Every row gives one point. To make a cloud, some directions were put in groups of two or more. Within a group, all points are equally far from the middle, so they leave a hole (a ring in 2 directions, a hollow ball in 3). The other directions are filled evenly. Then the cloud was stretched, turned, moved and blurred a little. How many holes are there, and how many directions does each take, smallest first?

Cloud (14 x 2):
0.035 0.004
-0.023 -0.023
0.022 -0.001
0.009 0.088
0.022 -0.019
-0.030 0.045
0.026 -0.024
-0.016 0.076
-0.063 0.001
-0.034 0.042
0.013 -0.033
-0.031 -0.010
-0.012 0.014
-0.063 0.020
Holes: 0

Cloud:
0.037 -0.054 0.037
0.032 0.001 -0.043
-0.014 0.026 -0.019
-0.017 -0.033 0.024
-0.033 -0.084 0.053
0.022 0.009 0.064
-0.008 -0.021 0.048
0.032 0.006 0.055
-0.032 -0.024 -0.008
0.010 0.003 -0.039
-0.061 -0.073 -0.001
0.018 0.040 0.076
-0.005 0.021 0.051
0.033 -0.002 0.011
-0.013 0.020 -0.019
0.050 -0.035 -0.010
0.039 -0.015 0.018
-0.008 -0.052 0.004
-0.006 0.005 -0.028
-0.051 -0.053 -0.018
0.055 0.037 -0.018
-0.032 0.032 0.055
Holes: 0

Cloud, 27 rows:
0.041 -0.004 -0.049 -0.001
0.018 0.011 -0.064 0.021
0.016 0.003 0.053 0.029
-0.022 0.060 -0.028 -0.038
-0.009 -0.023 -0.073 0.016
0.027 -0.044 0.030 0.041
-0.021 -0.053 0.034 0.009
-0.002 -0.015 -0.074 0.027
-0.011 -0.052 0.031 0.047
-0.036 0.019 0.067 -0.019
0.037 0.004 -0.001 -0.049
0.022 0.001 0.058 0.013
-0.003 -0.054 -0.010 -0.021
-0.006 0.058 -0.027 -0.004
-0.017 0.009 -0.035 -0.060
0.015 0.003 0.062 -0.031
0.026 -0.057 -0.035 0.013
0.021 -0.007 -0.069 0.022
-0.020 0.007 -0.038 -0.056
0.031 -0.004 0.031 -0.048
0.006 -0.026 0.036 0.057
-0.041 0.005 0.065 -0.016
-0.045 0.063 0.005 -0.020
-0.034 0.033 -0.039 -0.048
0.048 -0.015 0.024 -0.019
-0.048 0.001 -0.055 0.032
-0.006 -0.046 -0.031 -0.027
Holes: 2 (2, 2)

Cloud, 32 rows:
0.048 0.047 0.039 0.019
-0.013 0.055 -0.046 0.002
-0.021 -0.023 -0.002 0.004
0.009 0.028 0.030 -0.011
0.015 0.081 -0.020 0.029
-0.031 0.008 0.015 0.019
-0.019 0.035 0.047 0.008
0.022 0.056 0.016 -0.036
-0.032 0.011 0.042 -0.011
0.008 -0.019 0.095 -0.004
0.005 -0.038 0.042 0.028
0.050 0.053 -0.019 0.005
0.007 0.080 0.038 0.005
0.017 -0.017 -0.011 -0.015
0.052 0.053 0.090 -0.003
0.030 0.068 -0.002 0.008
0.037 0.051 0.020 0.003
-0.021 0.041 -0.013 0.026
0.034 -0.017 0.034 0.009
0.049 0.066 -0.001 -0.007
0.040 0.002 0.068 -0.021
0.003 0.046 -0.003 0.021
0.083 0.026 0.033 0.010
-0.023 0.036 0.005 -0.008
-0.045 0.011 -0.031 0.001
0.072 0.019 0.055 0.008
-0.021 0.084 0.048 -0.006
0.060 -0.012 -0.008 0.005
0.034 0.013 0.055 0.000
0.043 0.036 0.077 -0.020
0.003 -0.013 0.013 -0.007
-0.015 0.041 0.037 -0.001
Holes: 0

Cloud:
0.045 -0.061 0.001 0.004 -0.027 -0.014
0.024 -0.025 0.020 -0.017 -0.031 0.035
0.087 0.002 -0.027 0.007 -0.040 -0.025
0.044 -0.011 -0.032 -0.013 -0.045 -0.066
-0.011 0.057 0.053 0.036 -0.007 -0.004
0.043 -0.033 -0.033 0.035 0.019 -0.059
0.043 0.026 0.027 0.064 -0.026 -0.048
0.010 0.024 0.077 0.055 0.020 0.003
0.029 0.017 0.020 0.000 -0.025 -0.059
0.007 -0.038 0.035 0.080 -0.004 -0.039
0.000 -0.058 0.006 0.024 -0.016 -0.025
-0.027 0.032 0.034 0.060 -0.032 0.023
-0.013 -0.009 0.021 0.072 0.026 0.035
0.017 -0.008 0.012 -0.005 -0.037 -0.065
-0.039 -0.025 0.021 0.037 0.011 0.021
0.046 0.012 0.038 0.057 0.043 0.023
0.028 -0.046 0.004 0.004 -0.052 -0.053
0.086 0.008 -0.032 0.014 -0.033 -0.013
-0.007 0.029 0.064 -0.014 0.013 0.019
0.012 -0.013 0.004 0.001 -0.056 0.029
-0.008 0.077 0.012 0.026 0.032 0.015
-0.059 0.050 -0.012 -0.015 0.041 -0.001
0.020 -0.011 -0.006 0.012 0.043 -0.057
-0.052 0.038 0.017 -0.018 -0.021 0.005
0.009 0.007 -0.001 0.057 0.033 0.049
0.017 -0.005 0.044 0.093 -0.041 0.005
0.070 -0.027 -0.041 0.049 0.008 -0.025
-0.017 0.021 -0.006 0.009 -0.040 0.037
-0.039 0.013 -0.041 -0.031 0.022 0.016
-0.038 0.004 -0.043 -0.024 0.023 -0.007
-0.023 -0.020 0.042 0.068 -0.032 -0.021
0.057 -0.006 0.041 0.045 0.017 0.037
0.001 0.037 -0.007 0.073 0.014 -0.031
0.055 -0.043 -0.013 0.029 -0.072 -0.031
0.002 -0.010 -0.008 -0.035 -0.047 -0.035
-0.019 0.032 0.048 0.001 -0.019 0.055
0.063 -0.029 -0.033 0.042 0.018 -0.052
0.002 -0.025 0.006 -0.024 0.011 0.041
-0.007 0.032 0.030 0.029 -0.018 -0.052
0.069 0.018 0.028 0.063 -0.038 -0.001
0.023 0.014 0.054 -0.015 0.015 0.028
-0.015 -0.003 0.063 0.088 -0.006 -0.012
0.034 0.055 0.007 0.039 0.009 -0.027
-0.012 -0.039 0.012 0.064 0.010 -0.023
0.012 -0.057 0.007 0.011 -0.037 -0.006
-0.029 0.027 0.069 0.049 0.033 0.051
0.008 0.029 0.014 0.079 0.048 0.016
0.036 0.040 0.051 0.019 -0.017 0.022
Holes: 2 (2, 4)
